Rows are points. Each copy is the shape, with its points in the same order, turned, moved and blurred by noise. Say if it was mirrored as well.

Shape, 7 rows:
23,-3
-8,-18
-32,4
-3,-31
24,22
43,34
-16,-7
Copy 1 (7 x 2):
20,10
-8,-12
-33,10
-1,-24
17,35
34,51
-15,0
Copy 1 is: only turned
Copy 2 (7 x 2):
-10,26
-10,-8
21,-19
-20,-12
12,36
13,60
5,-11
Copy 2 is: mirrored

Shape:
-15,-4,9
0,-14,-31
1,32,24
12,26,1
24,-29,-42
31,-25,15
Copy 1, 6 rows:
-8,-6,0
1,-32,-26
22,28,10
33,9,-5
11,-60,-27
18,-40,37
Copy 1 is: only turned
Copy 2 (6 x 3):
3,-14,11
0,26,25
1,-17,-33
0,8,-25
22,49,29
50,7,2
Copy 2 is: mirrored

Shape, 8 rows:
-5,-60,-6
-12,20,4
3,-12,-14
10,-16,-25
-7,13,45
11,10,-11
-32,13,19
20,0,8
Copy 1:
46,43,8
-20,-10,11
16,5,-3
17,6,-18
5,-25,54
2,-17,-15
-16,-6,41
22,-20,13
Copy 1 is: mirrored
Copy 2:
29,8,53
-5,-22,-11
-4,6,13
-8,19,29
38,-26,-27
-9,7,0
8,-46,-4
14,10,-6
Copy 2 is: mirrored

Shape, 10 rows:
-43,32,-6,2
7,-25,-19,-8
11,-37,2,-16
30,-10,10,-18
17,-35,2,-13
22,-3,-25,-14
41,8,-4,25
6,-14,-4,-9
8,-44,-3,-13
-33,50,-11,43
Copy 1 (10 x 4):
24,8,47,-17
-29,-12,-1,-10
-36,3,-12,10
-9,-17,-18,27
-25,-1,-17,9
-14,-30,2,-10
20,-34,-24,-10
-20,-7,0,-2
-38,3,-17,1
60,-2,32,-37
Copy 1 is: only turned
Copy 2:
42,25,3,-36
-19,13,18,15
-36,8,0,12
-15,-13,-15,22
-38,-1,-1,11
2,4,10,29
6,-40,21,17
-12,5,4,4
-43,13,10,10
59,-8,32,-44
Copy 2 is: only turned

Shape, 12 rows:
7,-7,30,31,17,14
-10,8,-17,12,28,30
-18,-58,0,9,-16,21
-4,-1,25,12,21,-2
28,13,1,27,41,29
-18,-20,11,-3,-13,-33
23,-22,-13,-17,-17,6
15,4,0,24,35,-13
-26,1,-18,-11,15,-7
-18,2,22,15,18,-2
-8,6,-38,22,-9,-18
7,-6,-12,30,-18,10
Copy 1 (12 x 6):
-30,-28,-21,-23,30,-6
-20,1,-11,-32,7,39
23,5,-60,-10,7,-11
-22,-36,-11,-21,10,-3
-59,-5,-15,-12,22,22
23,-20,-2,-20,-12,-26
5,11,-13,30,1,-4
-48,-8,9,-28,-1,-10
6,-5,6,-24,-19,21
-12,-33,-5,-37,6,1
2,31,19,-29,2,1
-1,16,-6,-11,39,-8
Copy 1 is: mirrored
Copy 2, 12 rows:
12,-8,-17,5,35,-21
-3,-19,-2,2,-8,-49
-45,-31,-32,-24,16,1
6,-8,2,15,24,-13
39,-24,-16,4,6,-47
-29,3,-3,17,5,27
-2,-17,-12,-27,-22,14
21,-14,-15,34,1,-19
-23,-12,15,16,-18,-16
-7,-3,2,20,25,-17
-19,11,-28,21,-33,-17
-6,10,-37,-11,-7,-16
Copy 2 is: only turned
Copy 3, 12 rows:
30,-14,-22,-37,-6,-10
33,9,6,-6,33,-14
0,-56,-30,-8,31,-25
12,-2,-18,-19,-13,-20
34,15,15,-47,17,-9
-5,-35,-9,13,-31,-14
-20,-27,6,-13,16,13
22,0,26,-28,-15,-21
6,-5,5,20,6,-25
30,0,-20,-9,-15,-26
24,-32,35,23,3,0
29,-30,3,-6,9,11
Copy 3 is: mirrored
Copy 4:
9,33,-13,12,35,-14
-7,14,-36,15,4,17
-29,-16,29,29,24,-5
-1,15,-18,-10,31,-22
13,46,-38,19,-7,-3
-3,-29,5,-18,31,-32
-5,-5,22,-3,-23,-17
18,11,-39,6,10,-30
-16,-24,-29,-12,4,-4
0,7,-25,-6,37,-13
27,-39,-22,9,0,0
25,-7,9,18,9,2
Copy 4 is: mirrored

Shape (14 x 8):
-26,-4,3,6,-15,19,-14,-22
4,3,27,-15,16,-23,-1,6
-21,-18,-8,9,17,1,-9,-1
4,31,19,36,20,-18,15,-26
12,13,7,-38,-1,-13,-26,-1
12,12,27,-22,10,-6,-30,19
7,-8,1,7,2,2,0,-17
6,-6,2,-2,-3,-4,14,-3
-18,1,-16,9,5,14,-11,-12
14,8,23,-24,11,-20,-11,29
4,4,13,4,-14,7,-9,-19
-16,-11,2,-17,25,19,0,-3
-4,-2,-10,14,0,23,12,-8
22,-8,5,17,1,10,0,-27
Copy 1 (14 x 8):
-9,38,11,-7,13,-3,-11,29
3,-7,-3,7,-6,18,-13,-16
20,20,1,-9,-16,3,5,18
3,21,-51,-16,16,20,0,-13
-20,4,28,-3,-5,10,-15,-28
3,1,29,1,10,18,0,-32
-10,6,-8,-18,0,4,3,16
-6,-1,-10,1,-6,-6,1,4
5,34,1,-17,-8,-7,6,14
4,-11,18,17,-3,17,-3,-32
-17,12,-4,-13,19,5,-2,12
24,14,11,-15,-13,-14,-17,4
4,18,-8,-13,6,-23,7,16
-14,-5,-13,-35,9,3,14,15
Copy 1 is: only turned
Copy 2:
0,-4,11,33,8,6,8,-22
-10,11,2,-37,-5,10,1,-9
2,-10,5,-1,32,6,13,-20
6,5,13,-29,-15,-28,-4,-60
-17,24,6,-10,-6,3,-16,17
-17,21,0,-23,-4,27,-27,1
-11,-13,3,0,2,-11,2,-21
-11,-7,-9,-9,-7,-12,12,-10
1,0,2,17,27,-8,3,-25
-12,17,-17,-36,-7,17,-16,7
-12,-4,4,9,-16,-3,-3,-17
-26,11,-5,-4,27,9,22,-17
-7,-8,-11,14,11,-15,15,-26
-26,-23,2,2,-7,-18,-7,-28
Copy 2 is: only turned
Copy 3:
-15,33,2,-18,-8,-4,11,-7
38,-15,0,-22,-5,2,14,16
0,7,16,-14,-22,5,-15,-9
17,-7,-38,-39,18,-10,-26,-2
6,-17,12,-14,1,-16,34,33
7,-30,0,-28,-19,1,37,25
0,2,-3,-10,11,7,1,-7
16,0,-8,0,2,1,7,-3
-21,12,4,-5,-12,-8,-12,-1
26,-37,-2,-14,-20,-2,30,21
-7,8,-12,-26,11,-5,18,-6
0,10,7,-2,-18,20,-3,21
-12,7,-15,5,1,8,-3,-9
-6,0,-9,-16,26,15,3,-12
Copy 3 is: only turned
